Each row is a point. A path goes straight from each point to the next, and from the last back to the first. The post is the endless flat space through its rows: a point in 2 columns, a line in 3, a plane in 4, and so on, so that a path can go around it. How many times does the path go around the post? Going back the other way cancels.
(in the rows, 128 means zero)

Post (2 x 3):
[[179 147  94]
 [126 151 163]]
Path (21 x 3):
[[182 162 151]
 [136 146 190]
 [217 181 153]
 [120 185 168]
 [ 65 176 128]
 [150 198 115]
 [198 209 112]
 [122 214  85]
 [143 133 103]
 [114 112 139]
 [121 161 107]
 [129 190 122]
 [100 155 143]
 [145  95 124]
 [183 116 145]
 [249 174  90]
 [220 108 155]
 [175 116  94]
 [135 137 113]
 [157 197  47]
 [138 178 140]]
Times around: 0

Post (8 x 9):
[[ 94 116  65  42 126  91  41 155 134]
 [118 139 196 144 140 101 155  91 116]
 [120 126  22  49 138 112 102  82 148]
 [153  98 168 216  54 160 123 156  80]
 [132  87 222 177  53 139 161 124 167]
 [ 93  89  66  45 134 142 125 162 115]
 [143 132 164 134 191 162  99 142 213]
 [ 99 130 114 204  68 115 178 168 138]]
Path (22 x 9):
[[122 122 117 111  99 133 122 184 122]
 [133 129 127 115 138 212 107 177 161]
 [ 48  94 181 102  94 131 146 160 117]
 [156 133 112 166  95 118  40  74 108]
 [161 103 135 146 209 145  89 115 154]
 [145  92 130 158  98 138 148 144 133]
 [129  63  95  66 100  63 172 110 144]
 [118  77  86  86 138 150 135 111 181]
 [141  71 180 201 129 218 105 116 163]
 [117  73 170 108 154  96 169 113 143]
 [203  94 137 146 165 198 121 136 109]
 [185 106 188 122  10 107 106 131 161]
 [174 185  71 155 121 151  11 130  48]
 [ 64 146 120  88 137 115 136  87 141]
 [103 118 196 107 139 144  56 179  78]
 [166 203 127  82 156 109  96  87  95]
 [161 109 131 113  56 112  79 114 110]
 [ 98 156 147  85 143 129 131 146  90]
 [ 84 111 116 100 135 169  72 190 145]
 [101  98 154 249  90 136 174 102 185]
 [111  58  82 103  91 134  66 209 154]
 [149 176  95 190 113  27 165 116  80]]
Times around: 2

Post (13 x 14):
[[ 85 151  75 130 153 143 151 102  40 167  89  74 151 196]
 [140  94 133 192  83 163 158 126 111 133  60 148  94 102]
 [ 93 139 134 107 136  75 110 192 171 140 162 184 170  99]
 [ 97 156  84 181  91 160  53 121 121 131 114  87 131 109]
 [146 116 208 156 142 104 132 159 170 157 157  93 148 131]
 [119 198  80 193 100 174  80  75 151  93 187  59 110 138]
 [146 157 108 220 125 215 117 131 162 155 111 101 114 112]
 [103 142  97 165 111 186  72 169 155 123 139 139  89 171]
 [146 119 138 124 132 143 117 186 158 102 157  27 162 113]
 [134 116 210  64 134 107 165 145 113 116 193 144 249 167]
 [136 132 184 128 104 154 146 144 105 157 158 137 126 112]
 [127 188 155 162 147 149 125 164 109  86 160 140 170 162]
 [143 124  98  42 145 141 110 170 128 184  46 134 122 146]]
Path (26 x 14):
[[117 176 133 131 152 155  84 218 167 144 115 134 197  85]
 [ 89 136 116 139 150 125 114 117  91 131  90 110 167 112]
 [174  97 139 132 182 104 154 159 141 191 116  90 142 115]
 [136 174 110  83 131 105 118 136 106 157 140 123 140 171]
 [ 91 150 100  86  86 117  99 141 119 100 132 120 158 153]
 [196 112 124 160  85 151 118 137 167  80  70  85 147 166]
 [115 142  21 199  87 159  65 131 200 188 140 102 144 154]
 [116 101 125 203 104 180 122 172 167 103 103  75 131 191]
 [ 89 149  92 149 131 196  48 199 153 128 112 122 104 148]
 [112 169  84 191 175 165 107 140 147 111 102 144 180 108]
 [160 155 128 140 191 127 139 163 143 149 190  66 160 158]
 [ 87  73  61 190 170 194 154  96  91 168  75  60 202 153]
 [180  77 140 121 107 148 118 205 170 113 176 135  57  76]
 [105 136 133 244 108 148 118 149 112 211 139  62 162 133]
 [ 91 136 145 162 110 118 179 111 122 156 169 133 140 169]
 [154 149  65 155 107 166 124 115 166 125  88 144 149 126]
 [110 169 162  90  73 120 156 142  13  76 140 232 207 126]
 [134 174 194  81 139 166 110 196 128 125 131 145 171 170]
 [ 74  54 121 119 129 135 130 187 146  76 129 137 112 121]
 [130 134 141  59 125 116 111 185 160 124 140 112  84  97]
 [101 137 109 120 166 217 107 108 153 150 121 147  67 193]
 [113 146 135 152 145 103 106 191 101  91 167  86 117 109]
 [207 104 182 151 121  76 112 186 218 149 166  80 102 119]
 [143 102 148 182 111 158 150 165 102 161 183  88 153 102]
 [155 116 150 203 163 174 107 155 105  69 103 107 174 114]
 [ 88 114 123  44  88 104  77 180 133 115 116 213  91  61]]
Times around: 2
